Rows are points. Each copy is the shape, with its points in the same order, stretched, turned, moved and blurred by noise. Is it also mirrored, or only turned?
(in the rows, 128 means zero)

Shape, 8 rows:
[[119 114]
 [181 170]
 [112 152]
 [124 123]
 [ 79 116]
 [136 122]
 [186 119]
 [ 88 144]]
Copy 1, 8 rows:
[[140 122]
 [ 61 188]
 [ 86 119]
 [126 127]
 [133  84]
 [129 139]
 [138 188]
 [ 96  97]]
Copy 1 is: only turned
Copy 2:
[[105 137]
 [201 113]
 [114 102]
 [122 127]
 [ 63 122]
 [134 145]
 [181 166]
 [ 91  94]]
Copy 2 is: mirrored
Copy 3:
[[137 125]
 [ 79 159]
 [102 111]
 [128 125]
 [139  95]
 [128 128]
 [130 167]
 [109  96]]
Copy 3 is: only turned

Shape (9 x 3):
[[121  92 107]
 [163 107 164]
 [101  65  85]
 [151  79 151]
 [107 156 138]
 [123 111 113]
 [ 98 121 157]
 [112 107 138]
 [157 159 119]]
Copy 1, 9 rows:
[[142 105  98]
 [ 70 183 108]
 [171 101  68]
 [ 88 179  85]
 [150 141 180]
 [140 121 126]
 [143 172 138]
 [134 154 113]
 [104 118 178]]
Copy 1 is: only turned
Copy 2 (9 x 3):
[[133 161 112]
 [190 100 119]
 [121 195 101]
 [187 135 109]
 [116  98 167]
 [134 147 115]
 [143 105 169]
 [146 135 138]
 [132  99 108]]
Copy 2 is: mirrored

Shape (10 x 4):
[[ 81 138 101 150]
 [145 117  99 142]
 [122 129 115 131]
 [136  92 112 118]
 [ 99  86 106 127]
 [144 102 115 145]
 [135 222 120 131]
 [139  90 134 150]
 [148 101 182 118]
 [127 113 146 126]]
Copy 1:
[[188 199 172 141]
 [153 114 163 137]
 [151 148 142 128]
 [136 127 141  91]
 [160 176 164  83]
 [134 123 158 129]
 [165 123 105 203]
 [112 139 149 127]
 [ 62 141  81 117]
 [116 152 117 117]]
Copy 1 is: mirrored
Copy 2, 10 rows:
[[102  89 132  99]
 [ 84 127 123 155]
 [105 123 130 127]
 [ 93 140  88 132]
 [ 89 119  71 107]
 [100 124 102 155]
 [134 111 249 131]
 [122 117  77 155]
 [163 136  94 143]
 [134 123 106 124]]
Copy 2 is: only turned
Copy 3, 10 rows:
[[151  73 152 106]
 [138 110 128 174]
 [134 114 129 135]
 [102 129  97 157]
 [106  96 100 107]
 [143 118  99 163]
 [186 131 204 151]
 [154 129  83 149]
 [148 183  52 122]
 [141 142  88 131]]
Copy 3 is: only turned
Copy 4:
[[155 146 148 166]
 [148 127 117 110]
 [139 125 130 136]
 [173  99 110 127]
 [197 107 119 155]
 [163 126  97 118]
 [ 42 139 174 129]
 [163 118  80 132]
 [127  81  68 150]
 [139 102 100 150]]
Copy 4 is: mirrored

Shape (12 x 8):
[[151 123 141 146 156 144 100 131]
 [109 148 144 139 113 103 128 155]
 [176 155 118 129 112 120 138 166]
 [153 102 148 127 121 154 145 249]
 [135 149 136 145 155 129 150  88]
 [163 119 141 198 122 142 143  89]
 [137 104 151 135 128  98 153 123]
 [147  15  84 137 146 129  84  90]
 [137 104  86 132 145 109 114 160]
 [105 146 146 125 136 131  77  98]
 [ 87 133  92 137 133  97 149  94]
 [162 124 140 132 123 193 127  96]]
Copy 1:
[[138 130 139 136 161 114 111 135]
 [103 151 124 113 136 149 123  88]
 [111 138 120 140 163  97 130  84]
 [119 142 115  56 155  28  60 124]
 [130 128 113 171  99 156 150 125]
 [ 68  78 125 162 122 146 111 149]
 [100 130 120 114 115 124 152 130]
 [113  90 204  96 141  78 147 160]
 [113 152 167 117 141  90 127 101]
 [159 136 140 130 159 169 135 103]
 [104 139 146 143  70 174 166  89]
 [152  71 109 136 129 114 123 136]]
Copy 1 is: mirrored
Copy 2:
[[144 172 120 103 174 126 119 110]
 [138  96 124 147 151 147 150  99]
 [177 135 109 175 139 111 141  95]
 [119 123 138 183 128 102 216 104]
 [166 143 137 105 140 149 114 110]
 [196 165 127  66 165 136 119 143]
 [150  98 115 115 133 121 162 110]
 [108 127  89  99 175  55 108 155]
 [140  96 120 149 160  97 131 101]
 [118 165  96 123 181 157  83 130]
 [148  74 145 140 134 129 112 117]
 [147 213 102 138 126 125 108 162]]
Copy 2 is: mirrored
Copy 3, 12 rows:
[[153 127 139  92 136 102 118 102]
 [114 140 106 148 181 103 135 119]
 [115 165 171 130 169  94 113 122]
 [129  97 178 154 202 112 103 160]
 [136 144 140 132 108 120 147  91]
 [155 150 154 170  87  76 101 105]
 [108 126 117 141 120 101 127 141]
 [203 131 120  58  64 119 122 176]
 [159 147 136  95 158 108 152 142]
 [147 138  82  85 142 124 129  91]
 [148 161 105 147 129 132 180 127]
 [166 139 173 124  88 147  90 104]]
Copy 3 is: only turned
Copy 4 (12 x 8):
[[166 104 106 146 177 127 121 128]
 [123 120 130 111 143 150 129  94]
 [178  91 117 120 124 145 137  71]
 [170  89 108 130 219 108 162  53]
 [129 123  96 129 131 155 145 152]
 [ 97 107 107 193 140 137 140 143]
 [125  93 136 125 169 168 167 132]
 [133  66 156 104 154 100 165 194]
 [156  87 117  68 148 116 149 112]
 [146 152 128 134 129 136 112 139]
 [ 85 140 121  70  96 152 162 153]
 [153 138 124 193 124 112 141 142]]
Copy 4 is: only turned

Shape (14 x 9):
[[ 89 124 132 146 116 187  87 101 110]
 [142 121 149 125 115  95 112 159 144]
 [ 71 103 128 110 184 180 126 123 117]
 [109 144 132 154 153 165 122 134 122]
 [120 123 119 123 109 178 114 141  96]
 [142 109 129 165 104 104 138 134 148]
 [172 109 151 125 105  94 120 140 160]
 [104 143 126 100 150 207  96  96 132]
 [120 112 189  92 177 100  96 119 156]
 [123 110 193  96 127 110 141 115 149]
 [ 91 145 161  89 136 108 124 124 155]
 [101 111 151  82 176  70 120  96 138]
 [154 132 140 135 122  94 149 114 131]
 [133  99 112 150 119 123 131 145 168]]
Copy 1 (14 x 9):
[[105 166  96 116  74 124 187 131 109]
 [ 97 136 140 140 163 158 100 129 155]
 [152 180 123  98  72 100 159 160 146]
 [114 151 110  74  96 133 161 150 128]
 [133 152 117 122 135 116 180 145 112]
 [ 94 131 107 145 179 134  79 140 121]
 [105 133 124 153 195 146  88 103 145]
 [155 157  98  85  62 115 214 103 120]
 [112 171 149 132  99 161 100  90 174]
 [115 146 173 146 141 114  87  84 127]
 [131 111 170 136  95 138 111  91 137]
 [146 154 153 159  86 155  74 108 151]
 [127 127 125 137 161 150  80 111 106]
 [112 127 103 140 173 116  98 150 149]]
Copy 1 is: mirrored
Copy 2, 14 rows:
[[ 82 123  98 104 143  53 171 107 144]
 [167 155 124 140 148 144 134 148 117]
 [ 66 142 115  63 138 111 126 108 116]
 [ 92 164 147  88 117  97 124  97 152]
 [115 114  97  81 133  75 125 115 149]
 [159 157 103 114 103 147 163 142 148]
 [171 144 108 156 133 150 137 143 103]
 [ 58 100 138  97 138  56 129  73 107]
 [108 167 136 185 188 159 122 135  61]
 [128 142 110 180 193 156 125 114  95]
 [123 129 157 153 187 149 137 120 107]
 [108 136 127 178 167 205 132 174  86]
 [138 142 123 155 119 171 120 138 144]
 [155 150 111  78  93 136 167 136 123]]
Copy 2 is: only turned
Copy 3 (14 x 9):
[[109 175 108 135 158 118 138  80  75]
 [168 107 119 136  86 175 107 120 136]
 [ 78 145 132  73 164 114  91 113  90]
 [106 131 154 140 142 108 127 114  92]
 [102 182 109 156 148 128 124 111 102]
 [160 138 135 125  97 167 158 125 134]
 [186 113 118 124  83 168 127 121 159]
 [117 126 103 127 191  81 104 106  86]
 [156  64 116  59 100 146  72  87 131]
 [146 108  68  80  84 143 105 122 144]
 [125  69  75  96 112 145  84 137 103]
 [113  56 105  41 119 170  71  94 145]
 [128 105 124 124 103 153 141 124 158]
 [172 135 149 124 118 163 134 147 117]]
Copy 3 is: mirrored
Copy 4 (14 x 9):
[[ 91 151 108 114 107  97 133  34 143]
 [134 120 143 167 136 160 161 157 117]
 [ 88 228 101 119 164  67 126  75 166]
 [107 151 122 119 160  83 114  92 148]
 [ 90 128  98 137 130  85 125  84  87]
 [172 120 121 164 106 131 138 154 131]
 [167 116 157 165 105 158 161 166  97]
 [ 72 176 122  77 134  77 138  46 147]
 [140 207 171 140 149 176 151 128 168]
 [175 173 119 112 131 167 153 129 122]
 [127 161 113  95 163 168 160 132 171]
 [138 215 147 125 140 179 117 171 191]
 [164 122 138 128 124 145 102 169 120]
 [150 137 121 165 118 106 166 150 137]]
Copy 4 is: only turned
